Every row gives one point. Each copy is the shape, with its points in the same order, turned, moved and blurred by noise. Is it also mirrored, or only turned?
In the rows, zero is written as 128.

Shape, 8 rows:
[[145 151]
 [173 134]
 [147 151]
 [120 175]
 [160 164]
 [126 177]
 [147  76]
 [147 106]]
Copy 1, 8 rows:
[[137 154]
 [168 150]
 [141 155]
 [107 172]
 [152 173]
 [110 177]
 [157  86]
 [151 118]]
Copy 1 is: only turned
Copy 2:
[[151 105]
 [182 127]
 [153 113]
 [131  76]
 [170  97]
 [138  81]
 [151 182]
 [153 156]]
Copy 2 is: mirrored
Copy 3:
[[114 149]
 [ 84 136]
 [113 148]
 [141 169]
 [101 165]
 [136 171]
 [102  75]
 [105 105]]
Copy 3 is: mirrored
Copy 4:
[[155 152]
 [135 174]
 [154 150]
 [180 123]
 [165 163]
 [184 133]
 [ 79 149]
 [108 149]]
Copy 4 is: mirrored

Shape, 7 rows:
[[110 114 143]
 [215 172 118]
 [ 84 175 108]
 [148 119 105]
 [154 138 111]
 [108 100 130]
 [108 102 119]]
Copy 1:
[[127 110 143]
 [217 102  55]
 [ 91 140  77]
 [170 139 118]
 [165 131  97]
 [128 130 154]
 [132 136 147]]
Copy 1 is: mirrored
Copy 2, 7 rows:
[[ 86 114 134]
 [200 159 175]
 [ 98 179  98]
 [140 118 121]
 [143 132 138]
 [ 93 102 121]
 [ 99 109 113]]
Copy 2 is: only turned
Copy 3:
[[105 103 114]
 [200 174  81]
 [ 75 171 127]
 [149 131 133]
 [150 144 120]
 [109  97 134]
 [111 104 144]]
Copy 3 is: mirrored

Shape, 7 rows:
[[ 89 112 145]
 [111 127  84]
 [143 120 126]
 [135 148  80]
 [139 196  95]
 [ 76 140 151]
 [121 130 188]]
Copy 1, 7 rows:
[[129 131 177]
 [173 151 132]
 [134 114 124]
 [166 156 100]
 [130 188  81]
 [112 162 176]
 [ 80 117 156]]
Copy 1 is: mirrored
Copy 2:
[[117 124 163]
 [145 164 125]
 [143 118 112]
 [137 167  98]
 [ 92 169  66]
 [ 90 123 168]
 [ 86  76 128]]
Copy 2 is: mirrored
Copy 3 (7 x 3):
[[133  92 125]
 [113 136  84]
 [ 99 137 124]
 [105 174  97]
 [141 204 102]
 [157 105 136]
 [124 108 182]]
Copy 3 is: mirrored
Copy 4, 7 rows:
[[ 85 154 134]
 [123  99 121]
 [139 147 123]
 [149  96 135]
 [165  99 185]
 [ 78 150 165]
 [110 194 156]]
Copy 4 is: mirrored

Shape, 8 rows:
[[136 135 177  73]
 [136 112 139 130]
 [165 174 168  65]
 [128 159 166 128]
 [115  74  75 142]
 [178 110 150 107]
 [131  92  78 150]
 [128 140 115 136]]
Copy 1 (8 x 4):
[[165 156  89 100]
 [144 111 100 144]
 [183 186 123 101]
 [154 161  90 160]
 [ 77  69 119 146]
 [179 110 121 118]
 [ 94  77 131 159]
 [119 131 121 163]]
Copy 1 is: mirrored
Copy 2:
[[103 128  67 132]
 [126 113 123 132]
 [112 171  53 125]
 [100 143 117 159]
 [130  82 181  86]
 [156 125  98 131]
 [138 103 178  96]
 [113 143 150 120]]
Copy 2 is: mirrored

Shape:
[[110 148 117  87 116 141]
 [121 155 143 179 128 155]
 [140 129  88 110 162 131]
 [ 86 140 152 184 109 105]
 [116 172 187 149 137 118]
 [154  90 105  83 118 156]
 [119 132 165 136 113 102]
 [102 105 169 183 124 134]
 [ 50 107 127 102 163 113]
 [194 147 134  85 120 142]
 [100 131 145 162 164 130]
 [162 132 129  59 159 186]]
Copy 1 (12 x 6):
[[123 144 138  97 104 125]
 [133 128 151 177 153 109]
 [155 133 110  97 150 124]
 [ 90 127 124 189 145  93]
 [ 88 154 138 181 134 162]
 [174  97 120  91 106 135]
 [ 97 125 108 160 116 132]
 [ 98  86 133 182 157 116]
 [ 68 115 131  77 157 127]
 [182 148 117 119  96 170]
 [106 123 136 158 173 130]
 [173 126 162  83 104 180]]
Copy 1 is: mirrored
Copy 2:
[[105 133 124  93 113 171]
 [ 89 119 119 172 174 148]
 [148 102  81 103 127 154]
 [ 42  93 132 147 154 107]
 [ 85 135 153 125 188 115]
 [156 119 132 130  72 159]
 [ 96 121 149 110 138 101]
 [ 91  83 160 172 150 119]
 [ 95  58 133  63 139 156]
 [170 181 128 124 119 136]
 [106  76 119 133 173 128]
 [185 135 139 110 128 195]]
Copy 2 is: only turned
Copy 3 (12 x 6):
[[117 143 157  90 131 141]
 [153 136 148 161 105 199]
 [121 175 137 143 142 118]
 [152  89 117 146  75 176]
 [176 110 115 120 135 198]
 [108 139 196 135 161 106]
 [163  91 134 127 126 150]
 [136  81 135 175 112 183]
 [ 73 107  88 115 129 138]
 [176 159 190 116 175 126]
 [127 123 105 160 126 177]
 [113 173 183 114 202 147]]
Copy 3 is: mirrored

Shape:
[[164 135 129  91 161  89 147  89]
 [139 125 170 163 169  76 125 130]
 [104  91 162  90 116 148  80 114]
 [115 150 126 122 112 121 153 100]
 [165 112 109 155 172 166  98  96]
 [177 143 182 146 101 120 133 172]
 [157  95  98 156  93 160 162 147]
 [158  69 152 183 156 139 116 113]
 [183 158 168  90 135  78 111 137]
 [ 97 142 139 109  83 138  88 165]
 [105  75 121 119  95  94 144 133]
 [125 145 162 120 153 147  82 162]
 [102  97 152  91 164 114 154 122]]
Copy 1:
[[176 113 119 106 190 127 140  98]
 [126 110 149 177 206 118 116 119]
 [103 129 163  88 136 163  78 120]
 [121 155 105 118 146 121 139  96]
 [163 137 175 154 143 191 152 119]
 [141 165 107 170 178 125  70 161]
 [130 146  75 175 110 183 128 141]
 [135 112 154 191 165 197 108 111]
 [182 131 128 113 194  98  85 140]
 [ 92 155 139 108 112 111  93 164]
 [ 94  90  85 133 127 141 103 113]
 [117 149 177 120 167 135 110 174]
 [ 98 101 117  98 194 158 130 116]]
Copy 1 is: mirrored
Copy 2, 13 rows:
[[166 140 135  77 166 112 185  98]
 [158 143 195 147 152 125 147 127]
 [147  71 146  75 137 154  86 131]
 [113 142 132  89 102 133 140 104]
 [146 116 108 159 184 165 136  87]
 [176 112 135 154  76 124 154 160]
 [ 99  73  96 152 103 120 160 113]
 [140  72 161 179 159 149 144 103]
 [213 146 143 103 125  99 154 140]
 [127 120 115 103  94 129  74 157]
 [101  78 152 104 125  82 135 121]
 [164 131 137 119 137 160 100 168]
 [110 102 168  74 161 136 158 143]]
Copy 2 is: only turned
Copy 3:
[[131 166 145 109 132 114 160  80]
 [157 172 131 141 179 118 141 152]
 [124 124 123  82 133 157  60 126]
 [109 148 114 136  92 110 127 125]
 [144  81 163 156 148 158 132 104]
 [197 157 104 117 104 155 147 177]
 [135  69  86 126  97 139 166 154]
 [145 100 111 147 186 172 139 140]
 [196 190 140  91 119 123 138 112]
 [154 122 119  96  84 112  67 172]
 [114 118  69  88 139  97 120 142]
 [165 135 174 107 126 145  91 168]
 [ 88 151 138  80 149 128 132 140]]
Copy 3 is: mirrored
Copy 4:
[[186 104 113 116 145  93 140  93]
 [142  80 200 145 143  97 119 118]
 [125  71 138  39 138 154 111 131]
 [145 131 126 114 102 131 148 107]
 [158  60 116 144 122 160  66 103]
 [173 104 178 131 107 113 127 199]
 [130  73  94 159  83 138 131 174]
 [134  21 152 155 124 133 108 127]
 [208 122 165 101 143  80 114 145]
 [125 141 148  64 115 151 101 170]
 [ 93  82 117  96 113  97 153 145]
 [158 110 166 102 161 163  91 147]
 [130  96 126  98 172 126 162 105]]
Copy 4 is: only turned

Shape:
[[129 135 120 118 153 155 146 166 185]
 [145 103 134 145 131 120 129 130 152]
 [ 95 120  99 127 114 151 138 141 171]
 [155 165 144 176 106 148 163 103 153]
 [ 75 124 111 113  99 100 163 172 199]
 [ 98 147 156 150 136 144 143 110 143]
 [157 158 108 183 154 140 155  70 184]
 [121 101 109 121 164 121 181 147 121]
 [ 80 112 127 182 135 130 152 133 164]
 [136  75 164 143 180 117 112 109 119]
 [147 182 112  84 118 145 144 118 201]
 [139 180 117  68 169 109  83 145 134]]
Copy 1:
[[154 160 116 146 152 113 117 130 200]
 [141 120 110 156 120 100 112 116 144]
 [126 160 136 128 146  94 150 105 172]
 [122 129 156 151 102 174 101 104 147]
 [169 175 162 110 113  60 145 109 190]
 [118 126 164 136 137 126 117 150 146]
 [122 128 170 210 139 153  96  86 157]
 [169 157 115 178 127 101 157 157 135]
 [101 150 161 163 108  83 132 140 164]
 [133  82 100 182 144  84 106 164 116]
 [184 145 155 123 177 147 108  76 187]
 [187 163 112 119 213 105  68 132 121]]
Copy 1 is: only turned
Copy 2:
[[126 178 116  86 146 105 162 131 171]
 [122 114 153 103 133 117 146 128 152]
 [ 96 154 102  80 115 126 130 128 158]
 [106 161 175 149 112 166 165 124 144]
 [125 165 107  70  69  87 123 162 160]
 [113 169 153 126 142 146 102 133 142]
 [124 157 158 156 126 170 153  85 204]
 [177 132 123  67 140 151 129 137 144]
 [108 145 147  99 120 146  98 157 181]
 [144  92 169 107 192 118 103 119 145]
 [121 194 109 132 105 100 175  79 140]
 [154 150  66 155 170  80 139 119 108]]
Copy 2 is: mirrored
Copy 3:
[[ 87 159 105 107 178 132 120 116 188]
 [ 84 120 136 143 160 113 118 114 145]
 [ 81 115  71 109 165 136 130 112 168]
 [101 151 113 184 119 155 143 105 141]
 [ 22 129  66  96 144 101 136  99 168]
 [ 81 148  92 140 150 155 128 137 112]
 [130 171  96 177 161 137 117  68 133]
 [110 138  89 116 158  73 127 152 143]
 [ 62 135  64 154 164 121  95 126 130]
 [105 115 160 141 199 105 105 152  97]
 [104 164 104  88 152 151 169  65 174]
 [120 148 152  31 138 135 109 108 134]]
Copy 3 is: only turned

Shape:
[[174 131  99 150 137 166 145 137 175]
 [108 114 133  90 140 140 146 136  91]
 [120 104  86 134  89 123 151  96 144]
 [172 127 156  85 102  95 174 153  92]
 [144 100 144  78 128 137  84 110 134]
 [ 91  95 160 151 165 116  99 104 155]
 [ 86 157 181 159 142 117 175  82 139]
 [159 106 128 145 131 111 161 125  87]
 [149  72 118  82 128 177 127 150 130]
 [ 86 105 143 129  67 123  82  99 145]
 [ 86  95 103  83 112 131  87 170 184]
 [ 98 136 147 150  65 157 161 103 113]
 [152 164  92 108 154 108  90 145 134]]
Copy 1, 13 rows:
[[153 149 129 147 126 180 145 110 185]
 [115 114 153 118  98 120 167 138 106]
 [128 123 102 144  98  99 135  81 162]
 [170 132 138 154  55 116 134 177 113]
 [155  91 142  81 120 132 108 118 129]
 [118  75 163 139 181 110 111 116 149]
 [111 142 214 181 137  71 123 109 141]
 [150 107 135 189 102 128 146 123 119]
 [138  86 131  85  88 163 165 131 148]
 [ 92  98 128 114 106 103  61  89 149]
 [ 82 110  91  70 135 131 119 146 176]
 [ 87 139 168 161  67 112 107  86 138]
 [151 161 103 115 161 148 119 137 109]]
Copy 1 is: only turned
Copy 2:
[[186 124  86 167 120 155 131 152 132]
 [117  84  98  78 143 118 132 137 108]
 [139  80  68 147  77 109 125 112 130]
 [154  93 120  88 137  59 190 159 122]
 [169  86 132 108 149  94  80 122 126]
 [108  80 150 158 153 133  84  97 135]
 [105  90 154 130 110 159 173  71 167]
 [135  92 112 133 128 107 176 126  86]
 [163  92  94 101 134 124  87 189 107]
 [113  99 128 126  76  82  69  97 147]
 [127  97  66 125 144  97  50 160 170]
 [114 111 117  96  52 135 141 106 132]
 [167 155  79 140 177  89 115 109 130]]
Copy 2 is: only turned
Copy 3, 13 rows:
[[139 122  79 155 174 162 115 129 156]
 [115 128 130  97 117 127 142 144  82]
 [101  94  73 101 136 112 122  98 142]
 [159 106 128 119 106  77 177 169 126]
 [151  85 138 107 129 125  75 143  99]
 [ 79  89 153 148 169 110  84 103  85]
 [ 86 105 172 150 148 109 165  63 128]
 [132 102  90 151 126  95 166 136 100]
 [124  98  96 103 131 165 106 177 103]
 [ 87  82 128 112  93  98  60  93 135]
 [ 90 132 119  75 149 123  42 166 136]
 [ 78  97 121 130  80 137 145  94 154]
 [169 164 103 123 152  99  83 121 111]]
Copy 3 is: only turned
Copy 4 (13 x 9):
[[166 112 129 164 132 145 137 132 197]
 [130 110 131 123 110 138 165 187 100]
 [ 92 106 110 162 168 163 168 125 137]
 [128 169 154 145 118  81 203 177 124]
 [125 109 178  83 153 130 134 153 125]
 [ 95  56 155 143 136 111  89 155 114]
 [106  51 113 175  85  85 149 116 105]
 [149 130 119 170 155 100 164 171 115]
 [153 108 174 119 146 170 163 191 145]
 [ 71 101 180 142 149 155 127 101  93]
 [ 66 113 181 119 119 195 115 170 159]
 [125  97 143 188 115 152 183 102  84]
 [123 162 114 109 120 131  96 149 154]]
Copy 4 is: mirrored

Shape, 16 rows:
[[137 136 131 132 145 112 131 154 163 147 142]
 [ 88 115  64 136 103  95 102 164 172 155 157]
 [153 136 159 134 134 113 125 126 100  99 110]
 [108 183  83  86  84 116  74 146  74 108 145]
 [ 76  90 162 155 178 168 139 136 106 118 100]
 [153 156  92 148  97 103 114 144  93 160 120]
 [135 147  84 116  90 143 103 157 153 104 133]
 [ 76 187 106 121 165 100  91 102  75  91  95]
 [162 126  89 162 181 144 156  89 107 164 138]
 [ 99 116 149  74  85 157 109  94 131 138 142]
 [ 77 149 158 127 153 122 108 114 102 109 177]
 [151 183 100  73 107 109 117 171 119 167  84]
 [160 175 108 126 131 121 172  93  87 116  91]
 [147 120 124 123 144  81 169 111  85 126 175]
 [130 107 143  63  98 108  85 112 111  95 134]
 [146 176 123  87 155 164 147 177 148 168  93]]
Copy 1:
[[152 145 123 130 140 143 145 131 108 152 149]
 [128 164  62 165 174  98 130 102 117 128 149]
 [151 132 166 112 114 163  98 133 112 115 101]
 [108 115  54 113 131 151 105 122  92  48  93]
 [ 82 182 200 101 125 120 151 126 121 143  92]
 [148  96 119 135 153 118 103 103  68  97 122]
 [154 136  69 140 109 123 135 100 120 111 101]
 [ 98 147 143 100 165 194 134 101 119  39  94]
 [140  96 199 150 134 106 165 125 113  95 160]
 [ 91 105  96  83 115 121 109 135 172 136 119]
 [ 75 164 134 104 113 170 117 140 122  98 155]
 [174  86  78  89 177 145 147 126  81 115  89]
 [179  98 174  83 132 136 125 109 113  62 119]
 [150 135 159 122 135 123  95 175 111  79 171]
 [120 120  95 114 126 156  80 166 166 111  87]
 [165 107 114  79 142 137 203 135  87 148 104]]
Copy 1 is: only turned
Copy 2, 16 rows:
[[123 120 144 151 111 116 114 119 166 153 119]
 [102  73  82 128 137 114  86 150 150 173  94]
 [149 174 162 129 139 115 138 137 138 103 124]
 [110 182 114  77 171 147 117 158 117 172  54]
 [149  97 192 135 133 131 142 145  75 124 171]
 [136 137 134 105 128  87 121 146 145 133  45]
 [ 89 132 111 142 144 152 131 162 148 144  75]
 [ 97 167 174  69 205  98 137 124 101 160 125]
 [165  90 182 169 164  86 150  87 129 129  72]
 [146 127  95  98 131 194 154 103 118 132 115]
 [165 149 145 110 164 136 137 127 123 191 154]
 [ 80 156 155  87  99 136  94 109 148 126  44]
 [138 146 197 103 176 116 153 112 162  93  69]
 [201 137 157 131 177 117  94 113 165 134 102]
 [137 180  88 111 155 170 113 117 117 111 122]
 [ 83 126 203 135  83 158 122  98 145 139  76]]
Copy 2 is: only turned

Shape (17 x 12):
[[125 145  98 170  83 178 106 123 131 100 172 143]
 [171 124 171 110 157  86  90 124  70  95 102 141]
 [143 127 154 109  87 182 159 180 130  86  98  72]
 [134 124 146 177 173 113 180 167 144 108  79  62]
 [134 168 130 130 144 135 175 111 163 162 179 151]
 [168 134 150 147  84 109 129 139  93 116  95  75]
 [100 150 126 108 134  98 140  86 172  88 153  93]
 [130 143 178 177 112  95  89 121 151  84 144 156]
 [139 143  93 156  76 148 145 129  75 111  77 142]
 [106 135 183 187 110 159 150 106 152 163 105 124]
 [ 95  71 103 116 113  85 120 142 121 115 138 104]
 [157 132 118 136 162 108  97 153 137 131 140 150]
 [151 132 121 194 171 137 131  86 150  87 122  89]
 [136 119 102 102  98 161 112 100 119 100 143 153]
 [ 87 124 104 120 159 105 113 162  72 168 127 101]
 [ 93  76 155 140 135 129  97  80  78 120 130 132]
 [ 91 103 106 180  95 186 106 150 141 182 100 120]]
Copy 1 (17 x 12):
[[176 156 125 107 119 186 128 102 104  63 156 129]
 [ 87 120 118 165 131  85  82 101 135 141 187  97]
 [127 129 180 143 101 146 164 178 179  78 143  84]
 [145 113 150 221 156 105 167 177 123 117 102  98]
 [206 152 108 112 141 135 169 133 122 168 154 154]
 [151  95 172 168 103 121  95 128 149 111 138  79]
 [158 107 100 103 143  84 157 120 146  98 106 154]
 [159 157 119 177 145 115 108  67 149  84 160 158]
 [136 147 172 141  61 148 115 118  81 110 128  90]
 [178 154 210 159 163 142 150 110 123 131 130 153]
 [119  82 120 139 113 130  93 166 118  94 131 178]
 [136 150  81 158 146 148 101 131 126 139 152 129]
 [151 106 117 168 182 134 167  89  97  98 111  98]
 [117 132 123  83 100 162 130 104 119 105 158 133]
 [135 127 133 129 148 113  67 200  80 132 143 131]
 [100 103 169 122 159 118  98 103  84 106 175 163]
 [152 160 196 138 151 209 104 158  96 106 106 152]]
Copy 1 is: mirrored
Copy 2, 17 rows:
[[139 121 101 163 130 137 127 128 168 102 204 131]
 [150 132 135 129 156  78  88 138  64 143  98 173]
 [121 138 130 122 139 144 133 150 102  37 116  72]
 [ 87 127 143 158 174 123 198 100  89  90  68 113]
 [110 144 154  83 123 148 181 112 162 159 164 148]
 [151 153 138 176 127 121 126 137  84 116 101  90]
 [ 95 164 158 115 129  75 133  76 173 109 129 128]
 [154 127 178 169 170  81 132 138 149 114 152 174]
 [165 105  79 170  77 134 140 140 120 106 114 130]
 [121  97 195 170 128 179 155 117 148 110 121 140]
 [ 90 100 118 144 141  66 107 131 150 146 113  82]
 [126 135 109 123 188 112 137 145 141 160 123 159]
 [128 134 126 164 178 125 157  39 127 109 130 150]
 [152 111  99 108 117 119  91 117 156 115 158 125]
 [ 45 127 102 151 124 117 117 149 116 173 101 133]
 [105  70 148 160 125 106  67 103 115 145 134 149]
 [ 99  80 114 190 137 194 124 147 182 124 115 104]]
Copy 2 is: only turned
Copy 3:
[[135 113 117 168  56 150 144 125 100  98 161 194]
 [173 125 131  84 142  61  73 121 137 107 104 153]
 [192 154 153 136 135 159 187 141  93  71 111 124]
 [145 114 144 173 189  66 200 157 124 111 106 111]
 [100 144 149 155 103 110 171  63 171 141 155 159]
 [182 140 146 155 135 105 114 137  75 124 108 103]
 [101 111 115 134  99  96 148  97 146  70 159  86]
 [155 126 133 173  75  56 104 146 160  82 140 165]
 [142 125 109 158 106 131 132 115  65 125  55 167]
 [129 131 165 223 129 133 136 127 170 109 103 150]
 [103  84 136  99  88 116 131 178 119 121 113 103]
 [137 128 110 111 115  77 141 141 153 144 143 167]
 [144  71  97 192 153  82 148 115 132 100 154 142]
 [142 104 109 110  73 154 133  99 124  99 123 162]
 [ 69 141 142 101 154 119 125 168 107 148 118 146]
 [107  68 156 129 128 135  68 145 147  93 109 164]
 [114 133 120 191 118 183 147 191 138 140 107 171]]
Copy 3 is: only turned
